Each row is a point. The last column is the point's height on a tilted bowl or saddle (a function of degree 2), plus a little noise. Count its main directions that bend up, bend down and stay straight.
In the rows, zero is written as 128.

Points (10 x 3):
[[184 117 132]
 [124 138 132]
 [145 105 125]
 [ 79 170 175]
 [ 54 132 189]
 [190  87 140]
 [109 125 136]
 [ 92 108 149]
 [ 29 147 231]
 [182 141 136]]
Directions: 2 up, 0 down, 0 straight

Points:
[[211 124 169 188]
 [ 94  73  96 162]
 [146 136 162 158]
 [158 135 143 156]
 [107  76 127 158]
 [135 127 136 150]
 [160 120 238 210]
 [ 75  39 117 183]
 [ 61 196  72 177]
 [ 90 148 133 152]
 [174 161 146 166]
 [173 145  82 161]
 [ 65 139 117 159]
 [128 116 109 148]
 [ 76 191 152 166]]
Directions: 3 up, 0 down, 0 straight

Points, 48 rows:
[[ 97 109 139 122 104 151  99]
 [113 133 149 144 115 104 140]
 [145 161 160 114 121 155 166]
 [ 75  96 165  92  40  95  21]
 [122 188 168 148 105 147 187]
 [142 178 132 157  97 115 171]
 [139  53 151  86  94 126  37]
 [161 249 135 169 149  40 197]
 [142  92 128 154 118  97 118]
 [139  98 150  99 105 171 113]
 [ 89 133 134 157 191 116 132]
 [ 94 109 156 130 162 145 128]
 [161 104 159 135 175 162 164]
 [157 130 117  81 140 129 120]
 [153 122 144 153  85 136 134]
 [156  98  97 127  80 131  56]
 [192 114 129 150 163 157 176]
 [132  80 188 127 139 133 125]
 [123 128 149  74 115 137 129]
 [148 141 146  87 150 171 163]
 [119 137 102 165  87 174 125]
 [152 105 156 112 160 156 152]
 [ 77 122 140  75 177 110 124]
 [145 135 142 129 119 178 153]
 [137 103  29 142 102 139  63]
 [170 131 107 102 102  35  41]
 [142 124 134 119 105 117 114]
 [ 89  72 102 113 122 100  46]
 [152 110 141 100  58 130  58]
 [126 168 141 106  98 159 147]
 [139 135 105 163  80 133 120]
 [169 183 174 132 142 130 188]
 [142 113 102 159 115 150 137]
 [141 189 134 147  89 148 167]
 [ 95 103 163 131 112 100 107]
 [103 171 149 120 175 202 152]
 [123 157 159 116 158 121 155]
 [121  83 129 162 143  48 127]
 [177 142 132  84 173 160 156]
 [124 129  91  93 107 135  84]
 [122 122 118 159 167  97 151]
 [136 173  98 175 131  90 159]
 [194  95 101 121 130 133 104]
 [ 89 109 108 126 141  95  90]
 [118  92 160 204 101  92 164]
 [135  91  99 163 104 112 103]
 [128  99 151 136 127 134 129]
 [162  86 135 144 145  55 128]]
Directions: 2 up, 3 down, 1 straight
